Each row of a before or after table is a point. One or more steps were done to the points. Then noise was added and the rows were shuffled. The steps act on columns, c1 being the first. Write out the steps. A step turns or swaps two columns, mirrors them in a line or flattens them onto one, adds a multiple of one to another, or multiplies or shifts one. Angles are multiples of 10 degrees, from the lower column toward the higher: turns from -170 to 170, lines from 10 to 170 but not 90. Use the fewest steps. Two steps may share a column if one is a turn and the other turns, adds or multiplies; they go together, in the order done. Otherwise the lowest column goes first.
In the rows, 128 means zero.

Before (8 x 2):
[[177 148]
 [183 159]
 [125 155]
 [ 81  81]
 [ 77 122]
 [113 178]
 [115  55]
 [133  70]]
After (8 x 2):
[[177 143]
 [167 133]
 [117  58]
 [127  66]
 [ 78  94]
 [111 185]
 [124 154]
 [ 76 136]]
Steps: add -0.3 times c1 to c2

Before (11 x 6):
[[128 142 136 124 119 146]
 [108 161 130 132 249  99]
 [120 117 151 134 140 125]
 [102 124 120 128 110 142]
 [111 140 117 135 122 143]
 [113 133 120 133 111  79]
 [113 124 116 131 160 114]
 [120 129 115 175 122 124]
 [110 124 130 136 112 102]
 [133 173 144 145 108 149]
 [147 130 116 126 117 138]]
After (11 x 6):
[[111 120 127 139 110 147]
 [113 122 166 133 100  95]
 [134 102 102 170 112 134]
 [113 126 146 123 149 125]
 [120  82 141 121 116 133]
 [110 122 143 123  99 107]
 [102 129 126 124  92 144]
 [120 124 114 116 134 111]
 [107 118 145 160 235 104]
 [127 129 109 143 118 137]
 [147 130 130 131 131 144]]
Steps: add 0.7 times c1 to c5; turn c2 and c4 by 100 degrees; mirror c3 and c6 in the line at 110 degrees

Before (11 x 11):
[[185  71 133  75 199  52 124  77 135  95 149]
 [ 81 139 124  63 193  55 225 141  99 133 121]
 [ 68  70 196 164 174  72 182  73 152 140 181]
 [155  84 120 138 145 152 152  71  69 130  88]
 [ 91 194 187 137  96 128 162  90  67 195 108]
 [142 190  83 110  96  87 215 108 130 101 124]
 [ 68  66 128 136 100  50 187  94  73 169 117]
 [137 121 109 126 172 139 111 174  63 136  97]
 [ 53  85 166 126  91  56 191 155 140 104  80]
 [ 68 154 199  81 111 156 125  76 120 190 175]
 [116 174 156 147 169 157 165 119 185 204 117]]
After (11 x 11):
[[162 103 124 119 116 138 110 162  70 133  97]
 [132 132  52 164 140  88 216 103 131 104 126]
 [ 92 127 117 137  44  52 220 164 102 127 124]
 [ 59  86 173 150 165  45 186 125  75 170 117]
 [ 74 215 115 153 175 127 159 115  65 191 111]
 [123  88 159 131 154 149 149  65  71 128  86]
 [ 50 144 212  40  75  73 181 104 153 143 184]
 [151  91 174 104  20  51 127  60 133  93 149]
 [117 178 108  95 116 163 164 130 182 208 116]
 [ 83 130 187 182 192  57 189 186 141 101  84]
 [ 49 201 153 147  73 154 125 114 122 191 174]]
Steps: turn c1 and c8 by -30 degrees; turn c2 and c3 by -50 degrees; add 1 times c11 to c5; turn c4 and c5 by 140 degrees

Before (9 x 18):
[[100 155 143 141 130 145  96 142 155 142  91 103 138 112 146 118 116 137]
 [108 124 131 149 154 146 118 134 130 157 140 116 126 147 142  97 141 134]
 [131 110 114  92  83 124 122 133 147 108 158 112 163 114 127 118 140  97]
 [152  93 183 123 152 186 117 129 154 164 167 164 134 160 123 161 138 144]
 [128 127 109 105 103 127 130 121 146 147 150  90 151 119 108 136 134 126]
 [115 129 121 103 114 112 136 147 125 104 166 103 132 124 122 135 130  94]
 [137 165 148 149 134 152 117 129 146 158 119 103 116 103 169 108 146 121]
 [128 100 158 119 128 211 101 125 130 152 170 151 117 147 138 166 131 110]
 [107 136 145 151 144 146 125 143 137 145 110 109 138 126 146 130 183 149]]
After (9 x 18):
[[132 137 115  89 190 121 249 137 149 107 159 113 161 117 129 120 141  96]
 [117 143 116 112 157 113 161 143 125 109 165 104 137 122 121 136 132  96]
 [125 145 110 109 168 127 191 121 147 148 146  89 150 120 109 133 129 127]
 [154 102 180 101  84 184  73 128 154 160 164 163 132 162 121 163 136 144]
 [126 113 157 102 106 215 142 125 133 154 172 151 112 149 142 166 133 109]
 [138 142 144 169 113 155 114 130 147 158 121 104 116 103 172 109 146 121]
 [111 119 149 151 104 146  89 143 137 143 106 108 138 127 148 131 183 148]
 [101 138 144 158  99 147 139 142 155 144  90 100 135 110 146 115 118 135]
 [111 112 132 143  81 142  69 138 133 156 139 117 128 148 144  96 140 133]]
Steps: turn c2 and c4 by 40 degrees; multiply c5 by 3; turn c5 and c7 by -120 degrees

Before (13 x 32):
[[100 103 115 157 135 131 115 150 138 180 130 197 102 138  97 129 122 166
  112 135 124 127  97 148 109 145 133 122  92 103 139 132]
 [104 105 122 129 161  99 109 126 112 150 134 137 123 123  93 166 164 137
  115 140 115 131  84 113 132 111 139  98  89 169 159 122]
 [107 145 118 135 122 112 141 138 158 144 106 159 117 150 108 141 118 156
  107 157 111 137 146 114 122 117 124 130 129  96 128 130]
 [ 87 114 105 152 112 114 140 165 130 147 108 183 141 130 102 145 118 163
  105 145 100 128  83 133 110 151 101  80 131 101 119 134]
 [141 149 112 184  86 147 178 107 122 117 165 131 130 123 118 115  87 123
  147 125 174 116 105 146 150  45 116 118 115 163 132 101]
 [118 174 120 111 116 160 139  95 116 122 114 120 131 116 121 114  83  99
  151 132 168 117 140 154 153 119  83 141 129 155 111 109]
 [124 153 109  94 122 138 173 102 137 123 113 185 130 173 135 101  98  80
  124 134 139 113 126 117 155 133  97 136 133 137 119 110]
 [109 135 132 176 131  99 145 149 125 141 118 166 128 130  99 121 136 133
  114 160 130 106  90 149 116 135 133 116 108  95 129 172]
 [116  90 148 154 161 115 103 185 131 121 140 177 136 122  67 152 124 154
   90 141 117 125 101 143  99 109 148  86  85 136 126 144]
 [150 166 112 129 113 128 148 109 104  90 168 109 147 139 125  93  94 127
  158 107 154 108 113 153 186  81 101 153 125 142 148  75]
 [110 103 163 145 167 105 102 136  82 137 179 149 124  96 145 165 131 113
  103 136 110 154 114 135 141  92 129  99  96 154 172 111]
 [ 91 133 114 101 122 143 129 145 134 148 113 152 126 181 137 117 115 120
  134 156 154 121 114 140 149 115 120 119 163 119 125 135]
 [117 128 103 108 110 164 182 106 118 101 114 146 140 160 128 119 128 104
  148 155 183 132 151 138 170 132  80 158 141 119 124  97]]
After (13 x 32):
[[115 130  52 109 108 164 182 105 128 101 114 126 141 159 130 117 110 105
  149 157 184 130 150 157 169 132  80 155 141 159 124  98]
 [108 103 115 147 166 104 102 137 200 138 178 122 122  97 146 167 109 114
  103 136 108 154 113 155 142  91 127 100  97 248 171 113]
 [ 87 115  55 151 110 112 141 162  96 146 105 125 140 127 104 144  72 164
  105 143 101 128  85 154 110 150  99  78 131 130 120 136]
 [115  91  99 155 160 116 102 185 130 119 141 125 136 121  67 148  80 154
   90 143 113 125  99 164  98 111 148  86  85 115 126 142]
 [ 99 105  66 157 137 130 115 150  95 181 127 121 101 138  99 129  62 166
  111 134 124 126  97 169 109 143 135 119  95 110 139 131]
 [ 91 132  66 102 122 143 129 146 114 150 114 138 127 181 136 118 102 121
  136 155 153 122 113 158 148 116 119 118 160 115 127 135]
 [149 167  63 127 114 128 147 109 166  91 168 168 149 140 126  91 142 128
  159 107 151 109 112 173 187  82  98 155 126 192 147  75]
 [142 151  61 183  87 147 178 103 166 118 166 166 130 123 116 114 117 122
  147 123 173 116 107 166 149  43 114 117 115 131 133 100]
 [122 154  60  93 122 137 174 101 129 121 109 146 130 174 132 102  63  79
  125 135 139 112 127 139 153 134 101 136 132  99 120 110]
 [118 171  69 112 117 161 138  95 166 120 116 175 131 116 121 114 130 101
  149 132 167 119 140 172 153 120  81 140 130 151 111 110]
 [106 147  69 133 122 111 141 139  68 144 103 136 117 150 110 141  99 156
  107 155 110 137 146 134 122 114 125 130 127  55 128 130]
 [110 136  80 175 129  98 146 148  99 143 116 115 127 130  99 121  91 134
  116 158 131 105  91 170 114 135 134 117 108 148 131 171]
 [102 103  71 128 161  99 109 125 182 149 133  91 125 123  92 166 123 134
  116 142 116 132  85 134 130 112 140  97  90 160 159 121]]
Steps: shift c3 by -50; multiply c9 by 3; turn c9 and c30 by -110 degrees; mirror c12 and c17 in the line at 130 degrees; shift c24 by 20

Before (13 x 64):
[[159 131 116 112 105  94 179 119 131 121 127  32 150  69 173 158 128 185
  176 109 144 164 143 135 157  76 172  53 148 127 118 118 204 121 173  99
  150 169  83 102  75  86 148 171 104  51 170 118 143 129  62 147 154 115
  144 114 131 140 126 187  94  97 109 167]
 [199 165 125 134 114  90 158  65 128  99 133  56 149 137 135 171  99 160
  129  93 155 165 182 141 129  57 112  96  90 126 172 108 158 138 130  51
  112 128  60 112  97 153 121 171 141  83 160 117  95 122  85 104 135  83
  167  98 149 165 136 132  94 113 100 155]
 [215 147 127  90 120  50 171 103  74  72 151  49 135 110 195 155 125 194
  189  57 122 169 144 151  99  49 148 113 149 169 137 132 188 191 164 122
  112 151  45  83  77 129 159 138 111  93 124 113  76  82 116 118 174 116
  134  87 152 128 109 182 122 135 120 130]
 [127  92 135 183 180 101 185 151 144 174 138 160  81 171  93 103 150  92
  181 161 109 150  54  95 143 149  64 173 148  85 109 166 120 110 182  79
  213 153 117 167 101 124  69 216 154 126 110 224 191 150 192 119 109 101
  163 143 118 181 156 125 188 107  97 109]
 [166 102 204 152 159 153  73 110 100  73 163 103 137 103 102 119 105 220
  145  98 175 114 131 184 195  87 108 131 100 109 169 103 193 112 121 162
  108  59  99 137 164 194 121 104  68  95 177 137 115 174 158  40 138 138
  128 138 157  31 137 143 144 164 120 147]
 [104  44 130 181 133 171 131 205 130 118  64 122  57 191 104 116 122 124
   72 201  86  74  87 146 204 177 110 152 135 101 105 155  93  99 147 123
  162  31  88 211 143 195 126 151 157 141 126 192 154 215 191  72  96 123
  172 188 192 100 125 129 151 225 181 141]
 [142 164 118 148 158  78 211 173 148 159 125  60 132 114 126 183 182 134
  171 109 103 139  94 136 102  98 181 110 131  73 111 134 152 172 129  58
  153 133 130  80  88 160 126 167 140 100 125  91  96  66  84 169 159 136
  141 119 142 152 114 161  84  94 154 174]
 [103 117 200 143 147 140 138 108  88  58 107  78 149 138 123 123 119 181
   73 162 187 100 143 189 165 135  84 134 104 133 174  71 111  75 188 160
   81  73 103 149 175 198 139  78  98 146 173 149 160 163 183  86  98 126
  130 165 198  56  79 176 187 189 126 140]
 [158 144 189 105 138 106  56 114  58  78 133  77 129 110 135 137  89 188
  145 124 205 103 141 141 152 101 139  66 112 146 156  97 112 144 116 107
   96 129  54 151 128 146 138 135  85  54 172 129  88 105 135 111 131 146
  129  67 180  87 115 167 178 115  76 132]
 [ 86  77 122 161 195 181 189 210 129 129  70 105  45 196 132 128 174 142
   85 225 144 129  74 126 215 185  70 143  91 119  60 139 123  94 155 147
  169  93 135 191 165 200  64 133 185 127  89 176 149 173 176  11 105 128
  124 208 164 107 154  82 204 172 161 129]
 [128  86 109 177 181 108 149 144 205 148 120  98  41 154 159  66 190 107
   94 170  61 136  59 124 156 157 116 182 107  91  94 155  79  85 146 111
  194 117 166 171 143 140 103 182 211  98 108 213 201 139 153  82 118 104
  139 117 145 138 178 119 196 145 161 120]
 [180 159 112  80 100 123 174 129 162 137 106  98 112 114 137 173 206  73
  181 132  99 118  90 130 122  98 163 121 105 159 139 115 213 167 124  62
  130 154  99 108 117 137 125 194 151  59  95 102 145  91 107 131 164 117
  178 157  98 151  95 216 127 102 149 220]
 [160 140 118  61 110 130 185 157 183 117  96  91 145 154 185 151 147  96
  184 105 107 167  97 125 135  70 109  83 130  77  94 122 156 150 109  93
  119 124  83  54 163 121 102 189 117  71 140 113 108 100 133 168 146  70
  161 106 167 131 108 205 110 111 122 166]]
After (13 x 64):
[[165 152 195 153 159 147  70  78  97  79 164 102 134  99 102 122  96 219
  145 106 175 112 137 185 189  85 115 127 100 109 167 105 191 106 116 162
  109  60 103 148 171 192 118 112  64  90 175 139 117 173 161  49 140 139
  133 146  77  36 145 144 147 171 115 147]
 [ 87  79 123 166 197 177 183 188 132  38  69 109  39 194 132 124  93 141
   86 223 143 131  77 126 216 178  73 144  95 119  62 146 122 100 145 143
  166  93 131 188 164 197  62 134 186 131  89 164 143 174 181  28 104 130
  127 204  60 111 157  80 202 167 161 127]
 [182  56 110  79 101 123 177 142 162 138 105 101 112 113 130 167 171  81
  182 132 100 120  86 133 121  92 171 122 106 155 138 124 214 166 129  70
  136 150 104 114 121 138 125 196 143  65  92 109 137  98 107 147 168 116
  177 162 118 159  93 222 120 104 158 221]
 [137  52 110 176 180 102 150 153 204 130 117  97  34 156 166  66  99 108
   88 169  60 141  62 126 158 153 114 178 109  80  91 155  95  85 151 107
  196 119 167 167 145 141 110 175 210  97 110 211 205 139 154  81 117 107
  141 121 100 135 177 115 203 147 168 123]
 [160 128 115 113 103  89 186 112 130 134 124  31 154  68 183 154 136 183
  176 107 145 162 146 132 156  77 172  54 149 132 117 117 204 117 180  98
  158 169  81  73  72  84 148 167 103  43 173 119 136 137  72 148 158 113
  151 115 131 144 129 181 102  94 109 165]
 [129 100 133 177 175  99 189 174 141 153 136 158  80 174  88  99  91  91
  186 162 109 155  56 101 146 150  64 172 152  82 106 165 121 106 187  77
  213 152 121 146  98 121  69 218 161 123 107 223 188 156 190 133 109 101
  160 141 120 179 155 118 190 105 100 107]
 [160 105 126  65 111 136 182 148 179  83 101  96 141 159 188 146 140 100
  189 107 109 161  94 124 131  64 105  80 124  75  97 123 151 151 109  84
  123 123  88  30 161 127 113 189 113  65 133 107 111  97 139 128 138  69
  159 111 186 131 109 212 109 109 121 164]
 [110 122 200 145 145 136 133  64  88  63 103  78 154 138 124 121 117 184
   75 161 182 102 144 186 165 136  80 133 111 133 174  67 118  78 189 156
   87  69 106 173 176 192 135  77  88 145 177 150 167 162 185  59  96 127
  130 166 139  58  86 171 183 192 120 139]
 [105 112 137 182 127 176 123 187 127  29  67 120  57 193 104 122  40 126
   74 210  79  75  88 149 205 174 109 155 138 101 108 159  90 101 144 127
  171  36  88 250 145 194 129 154 153 138 132 203 156 211 187  42 100 122
  175 190 125 102 124 130 146 225 181 141]
 [146  81 119 148 152  72 208 187 151 117 126  58 134 118 124 182 172 138
  168 108  99 141  98 142 104 103 173 116 122  72 112 129 154 169 124  59
  159 141 130  77  82 169 115 162 134 101 133  92  94  76  80 149 164 131
  139 129 168 146 114 166  87  94 152 174]
 [200 163 132 130 106  92 157  59 122 159 125  54 145 145 139 165 155 163
  123  89 163 168 182 140 121  56 110  88  89 126 174 109 155 135 128  58
  113 132  59  82 101 151 122 171 136  78 160 115  92 120  82 103 133  86
  165  97 130 167 139 135  97 110 106 158]
 [166 176 189 106 137 107  55  90  59  82 138  85 127 107 127 138 138 187
  141 115 212 103 139 138 156 104 142  73 114 147 160  95 105 145 121 105
  100 127  52 175 118 144 131 128  81  55 163 132  91 106 138  73 135 149
  133  66 154  83 114 168 182 111  80 128]
 [221 132 125  92 125  46 171  76  74  77 153  43 133 105 194 156 156 197
  187  60 117 175 145 150 101  54 145 105 149 171 131 135 187 199 163 122
  114 152  50  53  72 126 160 146 106  83 124 111  80  72 112  94 176 122
  125  83 138 129 113 178 125 127 115 131]]
Steps: turn c2 and c17 by 80 degrees; turn c8 and c10 by -40 degrees; multiply c10 by 1.6; add -0.7 times c22 to c40; turn c52 and c57 by 50 degrees
